Each row is a point. To make a cloud, some directions were put in groups of two or more. Within a group, all points are equally far from the middle, so they leave a hole (a ring in 2 directions, a hollow ball in 3). The other directions are filled evenly. Then the cloud was stretched, turned, moved and blurred a little. Count the holes, and give their numbers of directions, smallest first.
In the rows, 128 means zero.

Cloud (14 x 2)
[63 89]
[163 136]
[61 95]
[58 102]
[164 98]
[115 170]
[91 64]
[149 76]
[126 167]
[63 141]
[164 125]
[114 60]
[142 160]
[161 94]
Holes: 1 (2)

Cloud (19 x 3)
[104 186 75]
[183 152 125]
[100 190 109]
[118 166 127]
[141 174 141]
[128 180 190]
[90 116 109]
[109 188 167]
[25 140 156]
[39 123 152]
[85 198 155]
[92 158 183]
[162 152 105]
[108 192 69]
[126 104 136]
[92 181 179]
[95 111 167]
[67 120 83]
[83 135 107]
Holes: 0

Cloud (28 x 4)
[92 83 163 132]
[112 72 108 210]
[143 72 169 117]
[171 110 159 143]
[136 77 159 74]
[128 196 75 143]
[160 76 78 163]
[173 30 126 112]
[130 120 133 151]
[154 137 83 116]
[140 77 58 126]
[123 74 166 112]
[114 88 52 150]
[155 25 143 127]
[152 158 141 112]
[163 70 188 141]
[168 81 121 103]
[161 39 92 144]
[136 87 60 179]
[183 96 100 172]
[160 67 72 169]
[188 81 80 120]
[112 53 153 117]
[164 116 115 86]
[142 97 67 188]
[140 79 123 85]
[182 58 81 153]
[120 130 118 130]
Holes: 0

Cloud (48 x 6)
[121 84 189 184 137 115]
[77 142 189 118 76 89]
[173 109 198 85 84 169]
[169 170 123 151 145 169]
[103 138 156 165 94 193]
[131 146 47 79 127 101]
[152 113 111 35 75 118]
[81 161 167 88 135 60]
[110 204 119 73 122 121]
[120 104 149 207 140 74]
[151 100 77 152 129 145]
[135 137 118 100 181 26]
[134 111 161 88 198 116]
[139 191 170 161 142 163]
[88 160 103 147 91 125]
[103 159 140 167 150 39]
[117 94 98 95 67 99]
[132 89 72 167 148 76]
[76 153 110 107 83 70]
[87 195 150 97 183 148]
[107 135 134 121 133 219]
[146 74 182 167 102 101]
[157 199 148 122 150 149]
[76 159 140 102 96 50]
[167 143 139 142 203 78]
[61 157 186 141 177 158]
[61 182 152 79 113 127]
[142 110 185 119 59 180]
[64 127 108 116 88 105]
[82 145 125 66 134 49]
[100 107 83 83 187 76]
[90 120 192 75 98 103]
[153 105 198 170 169 147]
[142 161 143 142 206 77]
[135 145 216 137 66 103]
[192 116 173 67 128 89]
[81 153 142 57 151 178]
[74 180 125 139 166 69]
[96 156 132 147 149 29]
[168 109 111 148 170 179]
[107 186 178 79 170 169]
[151 189 95 85 169 95]
[96 138 114 130 70 151]
[183 128 162 70 171 108]
[107 130 140 208 115 127]
[188 104 67 115 162 59]
[204 167 129 108 119 143]
[206 125 145 49 114 115]
Holes: 1 (6)

Cloud (71 x 8)
[116 137 107 98 115 37 97 132]
[64 163 194 137 147 129 126 132]
[170 50 156 154 151 147 160 53]
[113 91 220 155 151 172 145 126]
[107 135 187 161 202 200 176 84]
[146 133 152 186 104 147 107 192]
[125 62 162 150 75 64 132 134]
[103 150 182 68 177 143 97 92]
[133 102 167 134 120 165 78 42]
[150 152 144 210 120 181 106 153]
[200 99 114 117 187 134 149 169]
[150 65 213 162 117 92 145 108]
[208 165 185 94 164 148 137 63]
[132 155 153 152 103 181 100 59]
[147 154 148 153 181 145 73 172]
[110 100 117 132 116 67 170 80]
[174 82 117 84 148 148 153 177]
[39 82 153 127 109 122 172 114]
[62 64 102 187 146 141 133 150]
[72 88 112 150 127 160 55 153]
[119 51 186 88 135 131 74 74]
[116 198 167 106 150 186 123 128]
[183 165 166 99 84 174 154 141]
[183 151 124 123 152 48 158 129]
[122 136 134 150 159 163 234 92]
[99 84 145 74 160 72 150 75]
[143 156 175 201 127 170 100 159]
[81 99 112 217 149 139 165 140]
[83 118 153 139 65 69 88 112]
[180 127 120 107 208 93 178 112]
[132 42 188 117 106 80 130 89]
[106 144 182 148 136 69 189 83]
[109 139 115 150 183 175 60 111]
[147 51 113 165 88 91 135 123]
[124 17 169 111 172 164 120 106]
[58 77 152 128 167 198 107 80]
[105 185 163 91 152 167 98 134]
[171 143 150 140 181 192 77 154]
[180 98 107 63 95 126 75 137]
[168 59 104 132 76 113 145 120]
[135 162 98 102 164 113 159 177]
[134 50 174 149 124 64 72 127]
[154 100 145 196 107 120 56 119]
[130 102 123 89 131 33 120 143]
[156 112 104 116 62 176 152 99]
[166 90 170 128 153 163 34 129]
[67 162 174 101 89 176 116 100]
[161 121 153 44 182 128 165 89]
[134 39 132 95 127 61 124 126]
[122 147 76 100 128 87 86 121]
[117 114 165 107 157 99 166 32]
[97 90 173 208 198 161 163 125]
[78 173 81 139 119 144 139 152]
[92 56 94 97 158 96 146 106]
[153 59 147 201 164 82 107 111]
[160 112 182 102 165 183 66 136]
[126 51 152 189 182 178 186 132]
[176 152 117 62 129 104 87 155]
[112 152 159 151 215 141 77 86]
[97 172 218 140 132 143 144 98]
[162 110 169 117 218 193 180 108]
[192 81 189 97 159 174 70 100]
[91 60 185 112 94 174 171 96]
[137 189 189 172 139 169 124 74]
[120 76 136 60 138 155 181 134]
[130 115 91 115 152 232 116 113]
[154 103 118 151 116 207 197 86]
[179 146 188 82 134 122 188 61]
[82 127 172 73 164 109 88 69]
[140 104 222 111 105 148 175 93]
[137 92 190 196 89 135 68 122]
Holes: 3 (2, 3, 3)
